Every row gives one point. Each copy is the shape, with its points in the same order, stretched, turned, moved and blurred by noise. Say if it was mirrored as well.

Shape, 7 rows:
[[ -3  49]
 [-40  -4]
 [ 13 -22]
 [ 22  27]
 [ 27 -26]
 [-61   4]
 [ 39  25]]
Copy 1 (7 x 2):
[[  2  39]
 [-51   1]
 [  8 -35]
 [ 27  15]
 [ 22 -43]
 [-75  20]
 [ 45  13]]
Copy 1 is: only turned
Copy 2:
[[ 31  30]
 [-24  18]
 [-10 -26]
 [ 29   0]
 [ -5 -33]
 [-30  36]
 [ 35 -11]]
Copy 2 is: only turned
Copy 3, 7 rows:
[[  5  42]
 [-45  26]
 [-20 -15]
 [ 16  13]
 [-11 -23]
 [-53  41]
 [ 25  -4]]
Copy 3 is: only turned
Copy 4:
[[ 48  -7]
 [ -5 -39]
 [-21   5]
 [ 13   6]
 [-32  26]
 [ -4 -62]
 [ 21  31]]
Copy 4 is: mirrored

Shape (8 x 3):
[[ 27   1  12]
 [ 43  -3   2]
 [ -6  10  39]
 [ 13  13 -34]
 [-11 -15 -25]
 [-23   6 -33]
 [-29  11  50]
 [-11 -52  53]]
Copy 1 (8 x 3):
[[ 29  10  -6]
 [ 31  23 -13]
 [ 24 -17  17]
 [ -7  31  -3]
 [-18   1 -17]
 [-27   8  -3]
 [ 19 -34  30]
 [ 31 -51 -21]]
Copy 1 is: only turned
Copy 2 (8 x 3):
[[ 18  19 -26]
 [ 15  26 -43]
 [ 42   7  21]
 [-40   9 -25]
 [-17 -34 -20]
 [-37 -26   1]
 [ 50  -6  43]
 [ 91 -49 -12]]
Copy 2 is: only turned
Copy 3, 8 rows:
[[ 13   9  23]
 [ 25   1  32]
 [-31  18   6]
 [ 34  -5 -12]
 [ 27  27 -26]
 [ 17  12 -43]
 [-44  22  -1]
 [-20  73  14]]
Copy 3 is: mirrored
Copy 4 (8 x 3):
[[ 12  29  29]
 [ 30  23  30]
 [-32  55  25]
 [  5 -27  34]
 [ -8 -21  -9]
 [-32 -39  12]
 [-60  62  23]
 [ -8  74 -51]]
Copy 4 is: mirrored

Shape:
[[ 41 -42 -40  33  -9  -3]
 [-16 -22  42 -10   3   2]
 [ 28 -21 -15  34  -2  20]
 [ -5  25  18  -7 -30  -6]
 [ 13 -53 -53  21 -37 -21]
 [ 56 -50 -43  -2 -28  -5]
 [-20 -17 -14  19 -32 -26]
 [-14  35  -2 -32  46  19]
 [-20  21  -2 -31  17  71]
 [-28  16   0 -35  24  34]]
Copy 1, 10 rows:
[[ 41 -44  12  13  25 -23]
 [-14 -23  19   7 -35  14]
 [ 40 -26  -3  27   7 -11]
 [ 17  22  25  10 -27  -3]
 [ 24 -28   3   4  23 -52]
 [ 31 -37   7 -27  38 -19]
 [ 10  -3  16  19 -24 -52]
 [-21  17  41  45  19  46]
 [-17  41  -6  49  23  42]
 [-31  27  14  48  16  34]]
Copy 1 is: only turned
Copy 2 (10 x 6):
[[ 58 -11 -60  30  -9  12]
 [  6   1  49  -8   1  38]
 [ 37  10 -42  13  15  27]
 [-37  30   1 -21 -28  18]
 [ 28 -31 -55  51 -44  19]
 [ 57 -38 -70  -1 -30  12]
 [-14   8  -7  40 -44  20]
 [-35   4  22 -17  44 -25]
 [-51 -13   3 -35  66  36]
 [-43 -13  24 -16  39  11]]
Copy 2 is: only turned

Shape:
[[ 15 -41  -7 -23  43 -27 -13  -7 -47]
 [-48  31  44   9  10 -49  51 -20 -35]
 [ 21  23 -39 -68   5  -9 -23  25  13]
 [-32  39  -1 -64 -50 -40  12   6 -32]
 [ -7 -35  47   9  63  10 -40 -54 -20]
 [-24  24 -29  11  18 -57  14 -31 -61]
 [-22 -28 -28  16  59 -10  12   7 -29]
 [-24 -33 -22 -31  72 -26 -32  -6  18]
 [ 18   5 -21   2 -36  16  -5 -35  12]
 [-20   3   6 -52  28  -9  77   8  -3]
 [ -3 -14  19   8  20 -14 -13  26  43]
 [ 11   9 -22  30  35  21  11   1  18]
 [-20   5 -28   4  13 -11 -24  32 -19]
 [ 27   7  61 -57  25 -19 -24   4 -22]
 [ 13  20  -2  37 -20  42 -31  10  -7]]
Copy 1, 15 rows:
[[ 27 -48 -19 -10 -23 -18  18 -18  -5]
 [  3  17  48 -66  21 -26  17  37 -11]
 [ 35  19 -53  23 -33 -18 -51   6  42]
 [  7  51  20 -46 -56 -28 -55   4  22]
 [ 36 -84   8 -34  49  41  23  -9  -5]
 [  1   5  11 -31  11 -66   3 -42   0]
 [-16 -36 -12  -1  11 -20  47 -11  17]
 [  6 -89 -30   2  16 -19  -5  16  39]
 [-10  20 -39   0   9  18 -45 -23 -16]
 [  2  12 -34 -58 -19 -10  25  67  18]
 [  8 -32  -5  32  20  14 -15  44   1]
 [  1   7 -39  21  43   4  22   6  11]
 [ -5   5  11  27 -11 -15  -5 -17  35]
 [ 89 -12   2 -26 -17  22 -18  32   5]
 [  7  45   8  34  19  40  -8 -36   8]]
Copy 1 is: mirrored
Copy 2 (15 x 9):
[[  0 -31   2   6  53 -42   8 -36 -27]
 [-19  16 -67  39 -54 -63  12 -28 -31]
 [-13 -26  23 -72  18  -3  42  31  21]
 [-49 -17 -13 -61 -55 -44  33 -27 -12]
 [-14  31   1  53  52 -26  49 -66   2]
 [ -8 -41 -58  24 -21 -13  17 -24 -56]
 [-15 -22 -25  37  41 -10 -24  -2 -22]
 [-30 -37  -9  16  76 -21  31  13  37]
 [ 25  11  11 -28 -32  46  -1 -24  10]
 [ -5  22 -66 -35   1 -61 -22  -5   8]
 [ 12  14  20  27  -1 -24   3  28  43]
 [ 28  19 -11  19  11  32 -11  26  -6]
 [-28 -17   8   8   0   7  -4  15 -21]
 [ -7  21  42 -34  18 -82  57 -30  -1]
 [ 13  29  39  11 -28  45  -5  -7 -35]]
Copy 2 is: mirrored
Copy 3:
[[ 24 -41  15 -20  24 -18  11   8 -20]
 [-47  11  48 -16 -34 -35  -4 -22 -18]
 [ 43  -7 -11 -40  -9  42  19   9  58]
 [-18 -24  12 -31 -55  36 -29 -27  35]
 [-12   8  10 -10  94 -44   1   4  -6]
 [ 10   2  12 -29 -29 -35 -21 -20 -41]
 [  0   0  -7 -15   7 -40  18  33 -40]
 [ 15 -10 -23 -46  36 -48  27  25  29]
 [  4  19 -36   1  16  32  14 -36  19]
 [-30  -4  27 -52 -26  18  54   9 -13]
 [ -3   8  -5  15  13 -24  39   8  56]
 [ 12  46 -15  -1  18  -5  40  16  -4]
 [ 10   3 -15   4 -11 -15 -10  27  15]
 [ 16 -22  57 -15  32  19   4  -4  46]
 [  5  38 -19  39  24  24 -13   7  16]]
Copy 3 is: only turned

Shape:
[[  2  19  39  -3  11   4  19   4 -19  18 -35 -38]
 [ 38  29  20  27   3 -14  -5  21  39   7  38  41]
 [ 21 -16  34   4  11 -13   0  16  39  -8 -28  15]
 [ 21   2  -3  12  23 -54 -22  15  27  11  54   4]
 [ 12   0 -14   9  31 -11  56   9 -33  -7 -21  -6]
 [-22   0  -4 -11   1  26  -1  17  -7 -40  12 -32]
 [ -4  15  15 -18   6  -9  10  -5 -17  -4 -17  -4]
 [ 33 -11  49  20  35 -10 -25   4   9   7  11  34]
 [ 44  21  21  15  21 -46  11  -1  -9  -2  13  23]
 [ -1  -4 -24  14 -11  18  -5   5 -13  -1   1 -10]
 [  3  12 -12  36   2 -10  -8 -11  27 -14  24  -4]
 [ -8  -2 -25  35  22   6 -13 -11  23 -25  19 -12]
 [  5 -13   7 -28  -5  -9  18 -15 -13  18  -1  -9]
 [-47 -23  -8 -25  -4  25  46 -41   4 -17  39 -28]
 [-29  -6  37   2  -3  -7  31  16 -23  18 -16  -1]
 [-22  -6  -6  15 -33   2  20 -10 -30 -36   2 -36]
 [-28  16 -19   8  11  -5 -19  -4  13 -23   0   9]]
Copy 1:
[[-16  15  46  -4  -2 -36 -22   9 -39  -1  22   3]
 [-21  50 -28 -22  -3  15 -52   1  18 -11  16  61]
 [ -6  15  23  -7   7 -11 -48   9  -3 -51 -16  27]
 [ -5  -4 -49 -21  -4  29 -65 -13  19  16 -10  31]
 [ 27   0  34  29  18 -16 -15  56 -11   3  17   8]
 [-23   5   9  26  35  35  20  12 -23   2 -12 -17]
 [-14  -3  22  -8   7  -9   7  25 -13  -2   8  17]
 [-38  -1  -6 -18  -2   5 -65   4   9 -40  38  40]
 [ -8   0  -7  -6  -9  -7 -38  31   2 -12  17  59]
 [ -1  13   7  22  -5  17   7   5   2   0  13 -14]
 [ -2  35 -44   0  -2   9  -4  10   3 -17  -9   7]
 [  4  24 -39  11  13  28  -4  14  -8 -22  -7 -18]
 [  0 -23  23  -2  16 -22  -2  -7   9   2  14  12]
 [-23 -11 -17  13  80 -13  56   1  19   6  -7 -30]
 [-36   4  42   2  10 -29 -19  26  14   5  11  10]
 [-27   0   1  51  11  -2  51  15 -11  -9 -15  -8]
 [ -6  24 -19 -14  -2  28  16  29  -3  -8 -10  -9]]
Copy 1 is: mirrored
Copy 2:
[[  7  10  53 -24  26   7   5 -18  19   0  -7   8]
 [ -3 -34  10 -13 -40   4 -64  22   5  -2   0 -28]
 [-15 -12  46   5   7  18   3   3 -14   3  -9 -33]
 [-14 -43 -19   4 -36  -1 -19   5  35  26   3 -35]
 [ -1   8  -5 -24  47 -28 -13  26   0  34 -14  15]
 [ 11  59  15  21   6   0  22   2  19  15 -22   0]
 [-13   9  26  -5   9  -9   8 -13   7  -4 -11   8]
 [  3 -37  15  -5   0 -19 -22  31  16 -14  16 -47]
 [-12 -53   6 -13  -3 -31 -42  16  10   5 -14 -10]
 [ 23  29 -19   6  14  -5  -8  -2  -1  13   7  -2]
 [  6  -8 -10  27  -7  16 -24  16  15  16   4   0]
 [ 16  12 -25  32   8  15   0  35  18  22   5  -2]
 [ -9   3  27  -7   0 -18  11 -23   3  16  19  -1]
 [-15  53  35  36  -3  -5  16   4  28  36  37  27]
 [-23  21  38 -13  33  -5 -22 -20  21   2  14  -5]
 [  7  37  13  42  34 -14 -10 -19  13  22  -8  20]
 [-13  19 -17  22   2  16   8   9  10  -5  -8   3]]
Copy 2 is: only turned
Copy 3, 17 rows:
[[  8  25  36  35   4  42   2  41  26  14   0 -14]
 [ -6 -26  -2 -26  11 -58  64 -50  43  43   7  21]
 [ 12 -41   9  17 -17   3  -4 -17  40  28 -18  15]
 [ -1   3  -4 -12  25 -95 -13 -49  46  12  -8  33]
 [ -9 -19  45   4  15   1 -10  17  19 -46 -17 -20]
 [-16  26  16 -48  -9  22 -17  14  15  -2 -16   5]
 [  7  11  11  22  18  21   1  20  10  -1 -23   9]
 [ 12 -33   1  28 -25 -55  34   0  28  45 -33  11]
 [  5 -12  32  25  17 -40  33 -21  38  -5 -29  18]
 [-28  16  -8 -18 -12  -1   4  -5 -12  -7   7  -1]
 [-12   2  25 -35   0 -31   8 -38  -1  18  14  22]
 [-29  -4  23 -48  -8 -32 -12 -27 -15  15   2  16]
 [ 33  22 -10  23  14   4  -4  13  -3  -4 -16  -8]
 [ 61  25  18 -70  11   4 -10  24 -37  -2   5 -11]
 [ 33  -8  14  14  -1   9  12  59  32 -17  22  11]
 [  3  39  41 -31 -21  40  -2  15   0 -42  12  12]
 [-26 -11  -3 -21  15 -12 -10  -8  -9  10  -7  42]]
Copy 3 is: mirrored
